Each point is reached from the start by the listed moves, each made 0, 1 or 2 times, or once backwards (-1), plus a little noise. Say if it took an odd or an even number of moves. Then give how often each move was made.

Moves:
(1): [ 1.77 -0.73  0.43 -0.66]
(2): [ 0.72  1.48 -0.64  0.43]
Start: [ 0.37  0.40 -0.48 -0.34]
Points:
[ 4.66  0.44 -0.24 -1.24] => odd (2, 1)
[ 3.15 -2.53  1.04 -2.11] => odd (2, -1)
[-0.65  2.61 -1.56  0.72] => even (-1, 1)

Moves:
(1): [ 2.01 -0.15  0.34 -0.40  0.90 -0.45 -0.39  0.85 -0.34 -1.19  0.00 -0.28]
(2): [-0.31  0.90  0.16  0.27  0.48 -0.77  0.09 -0.07 -0.40  0.07 -0.07  0.52]
(3): [ 0.23  0.23  0.81 -0.64 -0.01  0.06  0.03 -0.18  0.62  0.49 -0.13  0.44]
(4): [-0.06 -0.32  0.41  1.08 -0.08 -0.31 -0.23 -0.47 -0.29  0.18 -0.57  0.48]
(5): [-0.87 -0.14  0.18 -0.13  1.06  0.37 -0.24  1.03  0.00  0.43 -1.48 -0.12]
(6): [ 0.52  0.74  0.14  0.47  0.32  0.93  0.57 -0.22  0.11 -0.32 -0.18 -0.32]
(7): [ 0.12 -0.16  0.24  0.77  0.11 -0.89  1.52  0.84  0.16  0.99  0.30  0.10]
(8): [ 0.29  0.38  0.31  0.05 -0.73  0.39 -0.50  0.67 -0.11 -0.12  0.02  0.25]
(9): [-0.03 -0.05 -1.06  0.36 -0.23 -0.03 -0.39  0.31  2.11 -0.72 -0.02  0.62]
(10): [ 0.49  0.60 -0.49  0.42  0.06 -0.57 -0.51 -0.13 -0.03  1.16 -0.56 -0.77]
(11): [-0.22 -0.15  0.32  0.32  0.80  0.50 -0.74  0.13  0.39  0.04  1.11 -0.11]
Start: [-1.65  0.99 -0.72 -0.58  0.42  0.81 -0.39  1.33 -0.78  1.16 -0.09  0.55]
Points:
[ 0.95  0.80  4.09 -3.21  2.79  2.74 -3.40  4.72 -2.98 -0.92 -3.55  1.72] => even (2, 0, 2, 1, 2, 0, -1, 2, -1, -1, 0)
[-4.54  3.00  1.57 -1.63  0.75  1.64  0.44  4.85  0.54  4.78 -2.49  1.88] => even (-1, 1, 2, -1, 2, 0, 1, 2, 0, 0, 0)
[-1.86  2.91 -1.75 -1.03  0.58 -0.40 -4.44  2.34  1.22  2.88 -3.03  0.98] => odd (0, 1, 1, 0, 1, -1, -1, 1, 1, 2, 0)
[-0.63  3.65  1.39  2.39  6.41 -0.79 -1.55  4.02 -0.68  4.69 -2.62  0.03] => odd (1, 2, 1, 1, 2, 1, 1, 0, 0, 2, 2)
[-2.61 -0.01  0.27  0.58  0.81  1.07 -1.27  1.73  4.11  0.39 -2.52  4.44] => even (0, 0, 2, 2, 1, 0, 0, 0, 2, -1, 0)
[-7.80  0.56 -0.84  0.11  3.66  0.20 -0.65  2.47 -1.37  2.16 -1.18  1.94] => even (-1, 2, -1, 0, 2, -1, 0, -1, 0, -1, 1)
